Each point is reached from the start by the listed moves, each made 0, 1 or 2 times, or once backwards (-1), plus a little noise. Is the number of moves made odd or even? Then give how often each move was made.

Moves:
(1): 30 10 -5
(2): -16 32 -20
Start: -3 12 0
Points:
-64 65 -36 => odd (-1, 2)
-48 37 -16 => even (-1, 1)
58 34 -8 => even (2, 0)

Moves:
(1): 27 -2 4 2 0 24
(2): 11 21 -8 -4 -4 -4
(3): -22 -3 49 -9 -22 -1
(4): 18 2 4 38 22 -10
Start: 25 -3 -5 6 20 -1
Points:
19 -8 104 64 19 -23 => even (0, 0, 2, 2)
72 21 -5 77 60 -27 => odd (0, 1, 0, 2)
-63 -9 84 -51 -44 -17 => even (-1, 0, 2, -1)
28 22 -12 38 39 -41 => odd (-1, 1, 0, 1)

Moves:
(1): 15 13 -1 9 -16 -5 4 -30 -10 -7
(2): -13 28 -4 11 3 -2 11 23 2 -16
(3): -3 18 32 -6 13 -15 6 12 5 3
(4): 6 -4 22 38 9 -27 -4 24 15 4
(5): 27 -21 -5 7 15 24 11 -17 43 -44
(6): 19 -20 18 21 -10 38 40 11 36 -8
(7): -11 -8 -10 -4 -18 -4 12 -10 28 -11
(8): 42 17 5 -2 -1 -16 18 47 33 -2
Start: 7 -18 21 7 10 3 -24 2 2 12
Points:
47 74 44 6 -6 -73 23 -13 86 -72 => even (2, 1, 2, 0, 1, -1, 2, 1)
1 -55 71 54 -37 67 65 -52 63 -17 => even (1, 0, 1, 0, 0, 2, 1, -1)
-41 -24 -88 -10 20 57 -27 -90 31 -121 => odd (0, 2, -1, -1, 2, -1, 1, -1)

Moves:
(1): 30 -1 8 -10 8 -7 9 -4 16 -14 -1 7 -8 -20
(2): -6 7 -9 9 -8 -9 14 4 -6 5 -4 -5 -2 0
(3): -4 -7 11 -9 -2 -5 20 -14 9 1 -8 -1 5 17
(4): 8 -4 8 16 -7 16 -3 7 -3 -26 19 16 -13 -6
(5): 5 9 11 12 22 -4 -1 1 8 4 -11 29 4 2
(6): -5 13 5 -10 -1 15 7 14 -3 7 -3 -9 3 14
(7): -9 -7 -9 8 11 14 15 -5 24 25 3 -9 -1 6
(8): -5 -8 -3 -15 -26 1 4 23 -1 4 -2 10 0 0
(9): -2 19 -4 8 -1 -3 -12 -24 29 1 1 3 2 0
(10): 12 3 2 -1 -3 1 1 -5 -2 19 -3 0 -7 12
(11): -5 -1 11 3 -14 -13 10 12 -2 29 26 -26 6 0
(12): 0 12 -19 -1 15 -1 7 -20 4 9 18 14 1 9
Start: 0 2 16 -1 1 20 -18 -13 15 2 -3 0 6 28
Points:
-43 22 12 -52 37 30 62 -52 67 96 28 -39 50 106 => odd (0, -1, 2, -1, 0, 2, 1, 0, 0, -1, 1, 2)
25 57 87 -14 -20 18 -36 -25 55 49 -23 -8 18 86 => even (0, -1, 1, 0, 1, 2, -1, 0, 2, 2, 1, -1)
45 85 24 -9 5 45 27 -71 76 -49 0 121 -19 85 => odd (1, 1, 2, 2, 1, 2, -1, 1, 2, 1, -1, 2)
-28 32 22 68 4 46 -12 -27 114 102 22 42 9 69 => odd (-1, 0, 0, 1, 2, 0, 2, 1, 2, 1, 1, 0)
-15 12 73 -41 -30 -30 54 30 81 44 -61 15 45 46 => even (1, 1, 2, -1, 2, 1, 0, 2, 1, -1, 1, -1)

Moves:
(1): 14 3 -11 6 0 12 5 2 11 -20 -21 -9 11 3 -4 -5 -15 11
(2): -4 22 -4 16 -2 -7 5 7 -1 4 -6 13 -10 -1 -1 -3 9 0
(3): -5 -9 17 10 -1 3 -7 5 10 7 4 4 -2 5 -12 -8 -5 2
(4): -10 -9 -6 13 -6 -3 13 -8 -8 -22 0 2 -9 -4 -5 10 6 -3
(5): 3 0 -1 1 21 2 -5 2 -6 -1 -3 -4 -1 7 -2 -10 -4 2
(6): 1 -5 -4 -2 -5 21 -6 -3 -2 12 4 -4 -11 7 2 7 9 18
(7): -2 2 0 -11 6 -1 21 -6 5 0 4 3 -15 -6 -1 -6 -8 9
(8): -8 -11 -18 8 -5 -1 14 20 7 8 4 -1 -2 6 1 -8 8 4
(9): -6 1 -5 0 2 -6 -9 -6 15 2 -7 -5 0 -3 -5 -7 3 0
(10): 0 0 -1 13 5 -6 4 -9 -4 17 -1 -8 9 -9 -4 1 -6 1
(11): 8 -4 -2 5 2 -3 -3 -8 8 -6 29 6 10 -5 1 4 -7 3
(12): 10 -13 -7 -3 -1 -4 1 -4 5 11 -10 18 -3 14 -13 7 2 -4
(13): -2 -4 2 -6 5 7 3 -5 6 -1 -1 6 10 -10 -1 -1 8 3
(14): -6 4 0 -5 1 2 8 -11 2 1 4 -1 4 15 -3 -1 0 -2
(15): 6 -1 7 6 5 3 4 -3 -1 2 -6 -11 -10 4 20 -14 8 -8
(16): 6 5 -3 3 4 8 6 10 8 -8 0 -13 1 -8 -3 22 -6 -9
(17): 13 -1 7 -6 0 -10 7 2 -5 1 5 -8 -4 2 -10 -4 9 3
(18): -6 0 8 -3 4 -9 1 -7 8 -6 -3 3 5 7 9 15 -3 15
Start: 7 14 -6 -4 0 -5 6 7 2 -11 15 3 0 -8 0 15 20 -8
Points:
-9 24 -46 27 -3 15 24 39 101 30 42 -1 -4 38 -55 -8 -8 41 => odd (1, 1, 2, -1, 0, 1, 1, 2, 2, 0, 1, 0, -1, 2, -1, 1, 0, 0)
21 -41 -7 -14 30 -17 6 -44 3 -47 29 71 -34 9 -92 -8 30 -4 => odd (0, 0, 1, 2, 2, 0, 1, -1, 1, -1, 1, 2, 1, 0, -1, -1, 1, -1)
46 -22 44 -25 69 3 25 -64 -8 24 -38 -29 30 35 -47 -49 20 8 => even (1, -1, 1, 0, 2, 0, 0, -1, 0, 2, -1, 1, 2, 2, 1, -1, 2, 0)
-5 25 -52 10 -33 -7 69 -47 10 -64 -71 70 -6 21 -69 14 -8 -25 => even (2, 1, 0, 2, -1, -1, 1, -1, 0, 0, -1, 2, 0, 2, -1, -1, -1, -1)
16 -12 -69 29 22 22 7 19 30 -38 -101 33 -42 62 4 -21 38 39 => even (2, 1, 0, 1, 2, 1, 0, 1, 1, -1, -1, 2, 0, -1, 1, -1, -1, 1)
10 50 -22 -25 -4 -30 -3 0 55 -47 -18 -8 76 2 3 72 -13 1 => even (1, 0, -1, -1, -1, -1, -1, 0, 1, 0, 0, 0, 0, 1, -1, 1, 0, 2)
62 42 -34 57 -5 -24 30 32 1 0 54 -27 66 -72 31 -16 23 -23 => odd (1, 1, -1, -1, -1, -1, -1, 1, -1, 2, 2, -1, 1, -1, 1, 0, 1, -1)
15 0 -13 57 5 -31 65 12 -41 94 43 22 -121 6 -36 -46 79 28 => odd (-1, 2, 1, 1, 1, 2, 2, 1, 0, 2, 0, 1, -1, -1, 1, -1, 2, -1)
34 -17 -26 62 9 33 -18 -7 31 -55 -19 -1 9 47 4 29 -15 23 => odd (2, 0, 1, 1, 1, 1, -1, 0, 0, 0, 1, 1, -1, 0, 1, 0, -1, 1)
24 43 62 -25 43 -74 43 -12 19 25 51 -24 2 -36 -42 73 -37 7 => odd (-1, 0, 1, -1, 0, -1, 2, -1, 0, 2, 0, 0, -1, 0, -1, 2, 2, 2)

Moves:
(1): 12 1 -4 -5 4 3 -1 -3 2 2 4 -8 1 -6 4 -1 2 7 -7 -3 3 -2 0 -8 -5 11
(2): 3 15 5 0 -5 -2 -3 -3 2 -3 1 -2 6 2 -3 -9 1 -2 -5 -2 -3 3 7 -3 1 2
(3): -4 -13 2 0 3 0 -9 12 -8 -1 3 -5 -9 -3 -3 -3 0 -4 2 -5 -4 0 1 -2 7 -1
(4): -2 0 -3 8 5 -9 3 6 5 9 0 3 -2 9 5 -4 -5 -8 -4 5 -9 -8 -5 -3 14 -4
(5): 6 -3 -17 5 -3 -13 2 -10 -1 -12 -15 -1 -7 2 -3 -7 -9 1 -7 -10 -7 -6 4 3 8 -7
(6): 1 0 -3 -5 1 18 0 -5 9 12 -2 4 -8 8 -4 -5 -2 -8 3 0 0 8 10 2 7 -5
(7): -3 -2 -1 6 3 8 14 3 -6 6 -5 -3 6 -9 -6 -4 -7 -8 9 1 6 3 -2 2 9 1
(8): -3 6 -12 -2 -2 1 -1 -1 0 -8 -9 -3 0 -3 0 8 0 0 2 -2 4 2 -4 -8 3 3
(9): -4 5 0 -8 3 -1 3 1 13 11 9 -2 5 -1 -8 0 1 -5 2 0 -1 0 1 1 1 -1
(10): -3 4 6 0 15 -9 0 4 -2 4 1 1 -1 -9 -1 1 19 3 -9 -15 6 11 -1 -2 6 -1
(11): -12 13 -9 -1 9 1 -13 -7 0 -1 15 -3 -3 1 3 2 -1 2 6 17 -7 3 -5 7 0 -7
(12): 6 -2 16 -5 25 9 -5 7 -5 -1 -3 1 -4 7 -14 3 -1 2 17 -5 -5 -7 -10 1 15 8
(13): -6 7 -18 -4 0 -5 6 7 7 5 -10 0 20 2 16 -12 1 4 -2 -4 -10 14 10 -1 -8 -1
(14): -7 4 10 -11 -8 -3 4 -5 4 3 2 -7 -7 11 2 -5 -6 8 1 1 2 13 13 -11 8 7
(15): 6 9 -8 -12 -7 7 -5 8 -9 0 -10 0 -1 -9 17 5 -14 10 -7 -3 0 -5 12 3 -3 -9
(16): 11 11 -2 8 4 -12 3 -1 -2 12 7 1 9 10 -4 3 9 -4 3 -5 -1 3 12 -6 -1 -5
(17): 0 2 3 -3 8 5 9 -7 2 -11 16 2 2 -1 4 5 3 -4 -6 -5 -4 2 5 -8 0 -2
(18): 1 4 3 14 15 3 -14 3 19 -3 2 4 3 -20 6 10 11 10 -5 7 -3 15 6 -5 -5 -12
(19): 4 -2 5 -7 -1 0 -1 -7 3 5 1 -5 2 -4 1 3 6 -2 3 1 -4 7 -1 -2 1 -1
(20): -2 -1 -3 -3 5 -3 3 0 -2 2 -8 -6 3 8 -5 1 3 -3 -3 12 -2 -2 4 -2 -3 -8
(21): 1 -6 10 -1 4 -8 -5 0 -1 -4 -4 0 -1 8 5 -12 -8 -8 7 3 21 2 4 11 -1 0
(22): 4 0 3 -3 6 0 -9 3 -3 -8 7 4 -6 -9 -5 13 -3 -1 -6 1 -5 12 -2 5 -1 8
(23): 10 -4 -5 1 -3 -7 4 6 1 0 0 7 5 -8 -3 -2 13 5 3 4 2 -3 3 1 5 -2
(24): 6 7 -7 8 0 3 0 8 6 -6 1 -5 5 2 5 3 3 4 -8 1 -1 4 -2 15 3 -9
Start: 0 -3 8 3 0 6 7 -9 8 5 9 7 7 18 -17 -9 -1 -12 16 5 -4 -3 -3 -3 1 -10
Points:
79 0 16 15 10 -23 -11 34 -18 26 11 5 28 -59 22 22 2 32 22 8 21 50 43 22 13 -22 => odd (1, -1, 0, 0, 0, -1, 2, -1, -1, 0, 0, 0, 0, 1, 2, 2, -1, 1, 2, -1, 1, 2, 2, 1)
3 41 -121 -8 -57 -8 22 -7 51 -21 -34 -19 24 22 99 -28 -55 51 -30 29 -23 23 24 -8 13 -15 => odd (2, -1, -1, 2, 1, 0, 0, 2, -1, -1, 1, -1, 2, 2, 1, -1, 0, 0, 0, -1, 0, 0, 1, 2)
1 -13 -16 -13 117 35 -82 11 59 -20 29 -7 -27 -9 -43 -16 -38 1 28 42 -57 27 12 31 30 -24 => even (2, 0, 2, 0, 2, 1, 0, -1, 2, -1, 2, 2, 1, 0, 0, -1, 0, 2, -1, 1, 1, 2, 0, 0)
